Each row of a before or after table is a point. The points were changed in one or more steps. Then noise was added and the rows were shuffled. The steps act on how far a point lies along the listed directions, d1 being the first. Name the steps. A step turns or swaps two directions, mirrors them in a line or flattens them onto one, adds a multiple of one to another, or multiplies one. Angles are multiples of 10 degrees, from the lower direction toward the higher: turns from -170 to 170, lines from 10 to 170 but not 90. Use the fewest steps. Two steps may share a direction if one is a turn and the other turns, adds or multiplies; they go together, in the order done. Otherwise the lowest direction goes first.

Directions:
(1): -201   34 -289
(2): -263 -173  162
(3):  125 -307 -124
Before (11 x 3):
0:  92 -46 -23
1:  77  35 -55
2: 109 -46 -39
3:  17  14  28
4: -25  20 -25
5:  37 -68 -13
6: -21   4  44
7:  64 -24  18
8: -41 -16  -2
9:  -1 -59  -8
10:  29  37 -81
After, 11 rows:
0: -54  28  -7
1:  25  12  33
2:   7 121 -29
3: -34 -21  -3
4:  -6 -32  41
5:  18  71  15
6:  -4 102 -22
7:  51  10 -85
8:  62  58 -56
9:  10 -24 -29
10: -42  61  -2
Steps: mirror d1 and d3 in the line at 20 degrees

Directions:
(1):  234  157  -58 -290
(2):  -41 -164 -369  -49
(3): -239  312 -112   -2
Before, 13 rows:
0: -59  98  -5   9
1:  -4 -45 -58   4
2: -18   8  46  23
3: -26  15 -20  37
4: -49  27 -61  29
5: -44 -18  84  53
6:  58  14  54  -4
7:   1  28  60   2
8:  65  14  40 -24
9:  -6  34 -42 -29
10:  30  -7 -64 -36
11: -61 -32  -8  79
12: -16 -59 -24  44
After, 13 rows:
0:  60 -12 -59 -46
1:  38 -32 119  -1
2: -38   7 -90   2
3:  -3  27 -50 -36
4:   3  36  74  -2
5:  23   2  63   6
6:  -6 -53 -75   6
7: -26  51  62  47
8: -40  50  39  40
9:  71  62  15 -71
10:  51  -7  -9  -9
11:  21 -77 -35  21
12:  73 -87   6  -6
Steps: swap d1 and d3; multiply d2 by 1.3

Directions:
(1):  149   21  121   80 -118  439
(2):  141 -379  -32  146  253   20
Before, 14 rows:
0:  25 -18  48  33 -32 115
1: -30  68 -12 -19 -30  -9
2:   2  33 -30 -15 -17  65
3: -30 -14 -30  17  50 -14
4: -48 109   5 -38 -63  23
5:  67 -35  35   8 -16  85
6:   1  -4  -2  23  -9 -36
7:  16 -16  12  17 -44 115
8:  16  49  12   0 -44  42
9:  23 -70 -23  24  41  68
10:  40  25   0 -14 -20  39
11:   4 -80 -29   1  84 -82
12:   4 -30 -38   8  57 -95
13:  44  -5  41  29 -10 101
After, 14 rows:
0:   53  -98    4    7   49  -19
1:   -7 -109    4   38   57  -36
2:   39   34   38    0  -39  120
3:  -19   28   -6   20    6   63
4:   -1  -15  -23    6   23  -74
5:    9   15    6   30  -29   -5
6:  -34   38  -30  -19   -5  -56
7:   28  -72  -24   24   35   68
8:   17  -21  -26  -15   33  -41
9:  -13  -23  -66  -16   38  -29
10:   19  -70   -8   33   76  -33
11:   -9  -87  -31   16   50  -36
12:  -70   31  -32  -36    9 -105
13:   36   72   13    1  -61   87
Steps: mirror d1 and d2 in the line at 60 degrees
